Each row is a point. The last column is the point's height on a tilted bowl or saddle (a function of degree 2), plus a little noise. Count its main directions that bend up, bend down and stay straight.

Points (15 x 4)
[[-0.13  0.35  0.38  0.22]
 [-0.46  0.66  0.31  0.15]
 [ 0.04 -0.73 -0.25  0.18]
 [-0.23 -0.07 -0.30  0.15]
 [-0.28  0.24  0.12  0.13]
 [ 0.34  0.07 -0.14  0.29]
 [ 0.33 -0.35  0.16  0.29]
 [ 0.51  0.22 -0.14  0.44]
 [ 0.89  0.14 -0.25  0.88]
 [-0.33  0.45  0.12  0.10]
 [ 0.35 -0.11  0.06  0.27]
 [-0.03 -0.26  0.38  0.33]
 [ 0.25  0.17 -0.05  0.23]
 [-0.18 -0.41  0.21  0.26]
 [-0.49 -0.01 -0.26  0.17]]
Directions: 2 up, 0 down, 1 straight

Points (18 x 4)
[[ 0.68 -0.17  0.38  0.88]
 [-0.01  0.35 -0.33 -0.33]
 [ 0.00  0.00 -0.04 -0.03]
 [ 0.14 -0.73  0.25 -0.50]
 [ 0.40  0.42  0.18  0.40]
 [ 0.11  0.49  0.07 -0.15]
 [ 0.24  0.26 -0.22 -0.10]
 [ 0.14  0.40  0.21  0.08]
 [-0.14 -0.42 -0.17  0.09]
 [ 0.16  0.19  0.19  0.12]
 [ 0.21  0.30 -0.32 -0.20]
 [ 0.00  0.07  0.86  0.37]
 [-0.22  0.29 -0.53 -0.21]
 [-0.26 -0.11  0.01 -0.10]
 [ 0.55 -0.11 -0.24  0.32]
 [-0.59  0.10  0.49 -0.42]
 [ 0.29  0.48  0.23  0.27]
 [ 0.13 -0.07  0.38  0.13]]
Directions: 1 up, 1 down, 1 straight

Points (26 x 5)
[[ 0.35 -0.25 -0.09  0.58  0.10]
 [ 0.11  0.37  0.08 -0.22  0.11]
 [ 0.01 -0.23 -0.15 -0.23  0.01]
 [-0.25  0.12  0.69 -0.58  0.51]
 [-0.12  0.62 -0.21  0.05  0.38]
 [ 0.01  0.49 -0.21  0.45  0.46]
 [-0.14  0.27  0.01 -0.06  0.11]
 [-0.45  0.27  0.47 -0.32  0.41]
 [ 0.27  0.18  0.38  0.17  0.14]
 [ 0.46  0.03 -0.31  0.23  0.20]
 [ 0.32 -0.52  0.08 -0.05 -0.04]
 [-0.13  0.41 -0.08 -0.13  0.20]
 [ 0.33  0.17 -0.26 -0.60  0.38]
 [ 0.35  0.24 -0.93  0.19  0.81]
 [ 0.52  0.04 -0.95  0.13  0.84]
 [ 0.76  0.16 -0.22  0.17  0.34]
 [ 0.03 -0.13 -0.50  0.10  0.11]
 [-0.01 -0.27 -0.30 -0.29  0.12]
 [ 0.29  0.63  0.00 -0.20  0.23]
 [-0.26 -0.43 -0.48  0.22 -0.05]
 [-0.31 -0.11  0.35 -0.43  0.22]
 [ 0.14  0.17 -0.45  0.13  0.21]
 [-0.35 -0.46 -0.06 -0.12 -0.09]
 [ 0.03 -0.27 -0.14 -0.01 -0.08]
 [-0.21  0.30 -0.35  0.19  0.27]
 [ 0.06  0.03  0.19 -0.01 -0.03]]
Directions: 3 up, 0 down, 1 straight

Points (24 x 5)
[[-0.40  0.22 -0.66 -0.35 -0.04]
 [ 0.09  0.30  0.52 -0.27 -0.47]
 [ 0.04  0.08 -0.44  0.45 -0.20]
 [ 0.17 -0.24  0.00 -0.44 -0.23]
 [ 0.18 -0.12  0.23  0.18 -0.32]
 [ 1.20  0.25 -0.41 -0.19 -0.86]
 [ 0.02  0.19  0.22 -0.03 -0.22]
 [ 0.38  0.18  0.38 -0.20 -0.45]
 [ 0.12  0.08 -0.36  0.22 -0.11]
 [-0.46 -0.01 -0.13 -0.02 -0.11]
 [-0.19  0.31 -0.79  0.62 -0.35]
 [-0.48 -0.10  0.52  0.22 -0.51]
 [ 0.16 -0.44 -0.39 -0.35 -0.16]
 [-0.19 -0.05 -0.26 -0.12 -0.03]
 [ 0.88  0.03 -0.14 -0.52 -0.56]
 [ 0.48 -0.12  0.22  0.15 -0.44]
 [-0.10  0.11 -0.04 -0.33 -0.09]
 [-0.06  0.04  0.09  0.11 -0.16]
 [ 0.11  0.46 -0.38 -0.28 -0.06]
 [ 0.11 -0.30 -0.57  0.29 -0.19]
 [-0.27 -0.02 -0.05  0.40 -0.20]
 [-0.13  0.03 -0.17  0.61 -0.29]
 [-0.04  0.24 -0.11  0.05 -0.08]
 [-0.06  0.22  0.05 -0.37 -0.14]]
Directions: 0 up, 4 down, 0 straight

Points (44 x 7)
[[-0.12  0.29 -0.36  0.01  0.20  0.36  0.16]
 [ 1.00  0.14  0.49  0.40 -0.30 -0.47  0.73]
 [-0.54  0.19 -0.19  0.50  0.19  0.02  0.34]
 [ 0.01 -0.02 -0.06 -0.26  0.31  0.10 -0.01]
 [-0.11 -0.37 -0.37  0.26  0.36 -0.13  0.24]
 [ 0.29  0.32  0.32  0.44  0.26 -0.31  0.32]
 [ 0.17 -0.25 -0.40 -0.12  0.37  0.43  0.22]
 [-0.70  0.48  0.42  0.03  0.33 -0.41  0.55]
 [ 0.21 -0.25  0.10  0.43 -0.29 -0.30  0.27]
 [ 0.72 -0.05  0.20  0.04  0.00 -0.72  0.44]
 [ 0.34 -0.12  0.06  0.15 -0.18 -0.56  0.21]
 [-0.03 -0.20 -0.22  0.08 -0.65 -0.08  0.23]
 [ 0.06  0.40 -0.18 -0.05 -0.15 -0.66  0.26]
 [ 0.08  0.37 -0.23 -0.14 -0.45 -0.33  0.12]
 [-0.37  0.40 -0.08 -0.41 -0.11  0.17  0.17]
 [ 0.35  0.20 -0.22  0.38  0.04  0.20  0.18]
 [-0.02 -0.44 -0.09 -0.51  0.42 -0.35  0.20]
 [ 0.07  0.04  0.11 -0.14  0.47 -0.37  0.11]
 [-0.07  0.06 -0.09 -0.28 -0.06  0.61  0.16]
 [-0.43  0.37 -0.33 -0.07  0.22  0.38  0.29]
 [ 0.39 -0.22 -0.62  0.05  0.37 -0.03  0.29]
 [ 0.09  0.43  0.12  0.52 -0.37  0.40  0.42]
 [ 0.12  0.35 -0.10 -0.20 -0.10 -0.10 -0.02]
 [-0.98  0.45  0.10 -0.02  0.18  0.00  0.61]
 [ 0.25 -0.15 -0.12  0.49  0.01 -0.80  0.50]
 [ 0.24 -0.01 -0.23 -0.26 -0.22 -0.11 -0.04]
 [ 0.32 -0.01  0.25  0.09  0.34  0.66  0.43]
 [ 0.20  0.24 -0.59  0.11  0.29  0.03  0.19]
 [-0.10  0.38  0.02 -0.17 -0.44 -0.05  0.09]
 [-0.12 -0.13  0.32 -0.19  0.46  0.08  0.12]
 [-0.23  0.06 -0.14 -0.21  0.30 -0.03  0.03]
 [-0.11  0.09 -0.02 -0.28  0.26 -0.35  0.06]
 [ 0.27 -0.09 -0.48  0.52  0.29  0.62  0.62]
 [ 0.15  0.05  0.31  0.62 -0.24 -0.15  0.35]
 [ 0.54 -0.47  0.48 -0.54  0.40  0.33  0.43]
 [-0.39  0.12  0.22  0.28 -0.14  0.32  0.32]
 [-0.02 -0.22  0.44 -0.04 -0.48  0.06  0.24]
 [ 0.07 -0.46  0.40  0.17  0.37  0.59  0.56]
 [-0.28  0.55 -0.09 -0.15  0.13  0.21  0.18]
 [ 0.18 -0.38 -0.06  0.23  0.17 -0.80  0.46]
 [ 0.41  0.11 -0.53  0.14 -0.63 -0.02  0.23]
 [-0.12  0.53  0.00  0.40  0.03 -0.13  0.21]
 [ 0.10  0.53 -0.09  0.36 -0.70  0.51  0.51]
 [ 0.22  0.09  0.00 -0.17 -0.52  0.10  0.01]]
Directions: 6 up, 0 down, 0 straight

Points (62 x 9)
[[-0.15 -0.28 -0.09  0.40 -0.11 -0.36  0.34 -0.15  0.29]
 [-0.39 -0.19  0.28 -0.09  0.01 -0.05 -0.19  0.10 -0.05]
 [-0.07  0.18 -0.44  0.34  0.07  0.31 -0.06 -0.03 -0.03]
 [ 0.39 -0.32  0.02 -0.54 -0.94  0.10 -0.12  0.29 -0.36]
 [ 0.11  0.23  0.26  0.04  0.15 -0.75  0.40  0.33  0.18]
 [ 0.10 -0.26 -0.53  0.26 -0.37  0.47 -0.39  0.07 -0.05]
 [ 0.27 -0.16  0.04  0.15 -0.47  0.10 -0.47 -0.09 -0.05]
 [ 0.41 -0.05  0.35 -0.15 -0.57 -0.58  0.11  0.22 -0.38]
 [-0.05 -0.06  0.39 -0.10 -0.46 -0.28 -0.23  0.02 -0.17]
 [ 0.23 -0.21  0.00  0.28 -0.28  0.15  0.29  0.01  0.07]
 [ 0.53 -0.02 -0.03 -0.15  0.08  0.00  0.22 -0.17 -0.13]
 [-0.23  0.44 -0.38  0.34  0.31 -0.02 -0.28 -0.32  0.03]
 [ 0.29 -0.17  0.21 -0.16 -0.06  0.08  0.34 -0.11  0.04]
 [ 0.82 -0.38 -0.30  0.15  0.27  0.00  0.02  0.29  0.06]
 [ 0.29 -0.28  0.23 -0.16  0.26  0.26  0.20  0.09  0.17]
 [-0.33 -0.16 -0.13 -0.34 -0.11  0.15  0.14 -0.20  0.08]
 [ 0.03  0.26  0.44 -0.21 -0.29 -0.42 -0.31  0.57 -0.32]
 [-0.30 -0.16 -0.07  0.57 -0.50 -0.09  1.03 -0.14  1.02]
 [ 0.02 -0.07 -0.40  0.01 -0.12 -0.29  0.06  0.46 -0.28]
 [ 0.28 -0.26  0.45 -0.27  0.21  0.67 -0.08  0.50  0.38]
 [ 0.01  0.40  0.11 -0.32  0.05 -0.17 -0.13  0.08 -0.21]
 [-0.10 -0.02  0.01 -0.08 -0.23  0.20  0.16 -0.30  0.06]
 [-0.24  0.08 -0.69  0.59 -0.68  0.20  0.31  0.09  0.32]
 [-0.46 -0.55  0.48 -0.25 -0.22  0.27 -0.04 -0.40  0.45]
 [ 0.22  0.28  0.12  0.21 -0.70 -0.48 -0.42  0.32 -0.22]
 [-0.33 -0.70 -0.38  0.17 -0.20 -0.50  0.00  0.16  0.22]
 [ 0.24 -0.70  0.09  0.06  0.10  0.11 -0.02 -0.48  0.35]
 [ 0.24  0.04 -0.33  0.15 -0.43  0.42  0.16 -0.21  0.04]
 [ 0.63 -0.13 -0.10  0.22 -0.85  0.47  0.33  0.48 -0.02]
 [-0.08  0.11  0.14  0.30  0.15 -0.24  0.67  0.08  0.54]
 [-0.12  0.19 -0.55 -0.39 -0.07  0.28  0.53 -0.17  0.22]
 [-0.39 -0.22  0.19 -0.21  0.28  0.04  0.01 -0.35  0.10]
 [-0.50 -0.24 -0.17 -0.30  0.17  0.36  0.48 -0.47  0.44]
 [ 0.60 -0.41 -0.14  0.19  0.21 -0.70  0.30  0.37  0.34]
 [ 0.04  0.74 -0.26  0.43 -0.32  0.65  0.74 -0.42  0.99]
 [ 0.17 -0.07 -0.22 -0.52  0.01 -0.13 -0.55 -0.10 -0.21]
 [ 0.72  0.02  0.57 -0.31 -0.02  0.40 -0.38  0.43  0.22]
 [ 0.69 -0.17 -0.59 -0.29  0.24  0.10 -0.12  0.40 -0.41]
 [ 0.22 -0.07  0.07 -0.04  0.19 -0.03  0.56  0.53  0.37]
 [ 0.16  0.32  0.20  0.60 -0.71  0.49 -0.37 -0.29  0.07]
 [-0.30 -0.38 -0.12  0.31 -0.35 -0.10  1.16  0.22  1.13]
 [-0.22 -0.29 -0.13  0.38 -0.16 -0.19  0.46 -0.32  0.36]
 [ 0.36 -0.45  0.25 -0.29  0.35  0.42  0.18  0.15  0.32]
 [ 0.19 -0.58  0.10 -0.23  0.30 -0.04 -0.06  0.06  0.14]
 [ 0.22 -0.14  0.23 -0.11  0.35  0.20  0.39 -0.20  0.21]
 [ 0.04 -0.25  0.16  0.22  0.24  0.28  0.26  0.15  0.20]
 [ 0.03 -0.19 -0.17  0.24  0.15 -0.10  0.48 -0.09  0.25]
 [ 0.19 -0.12 -0.15 -0.31  0.46  0.62  0.03  0.48  0.16]
 [-0.35 -0.04 -0.07 -0.25 -0.19  0.00  0.45  0.49  0.04]
 [ 0.37 -0.16  0.37  0.39  0.11  0.44 -0.10  0.00  0.07]
 [-0.01  0.33 -0.15  0.09 -0.40 -0.54 -0.11 -0.16 -0.14]
 [ 0.20 -0.04  0.10 -0.04  0.28 -0.36  0.22  0.79  0.16]
 [-0.54  0.33 -0.06 -0.28 -0.65 -0.17  0.21 -0.46  0.35]
 [-0.50 -0.44  0.06  0.29  0.45  0.46 -0.55  0.12  0.01]
 [-0.66 -0.02 -0.04  0.13 -0.28 -0.18  0.28 -0.03  0.15]
 [-0.23  0.12 -0.44 -0.07  0.29  0.21  0.54  0.29  0.25]
 [ 0.59 -0.04 -0.54  0.00 -0.49 -0.05 -0.51  0.46 -0.42]
 [ 0.30  0.74  0.19 -0.03 -0.20  0.28 -0.44  0.04  0.22]
 [-0.35 -0.24 -0.15 -0.14  0.11  0.04 -0.05 -0.24  0.02]
 [-0.31  0.09  0.11  0.18  0.39 -0.08  0.09  0.05  0.03]
 [-0.73 -0.12  0.08 -0.49  0.22  0.29 -0.28  0.06  0.15]
 [-0.27 -0.44  0.24  0.59  0.15  0.44 -0.19  0.03 -0.02]]
Directions: 4 up, 1 down, 3 straight
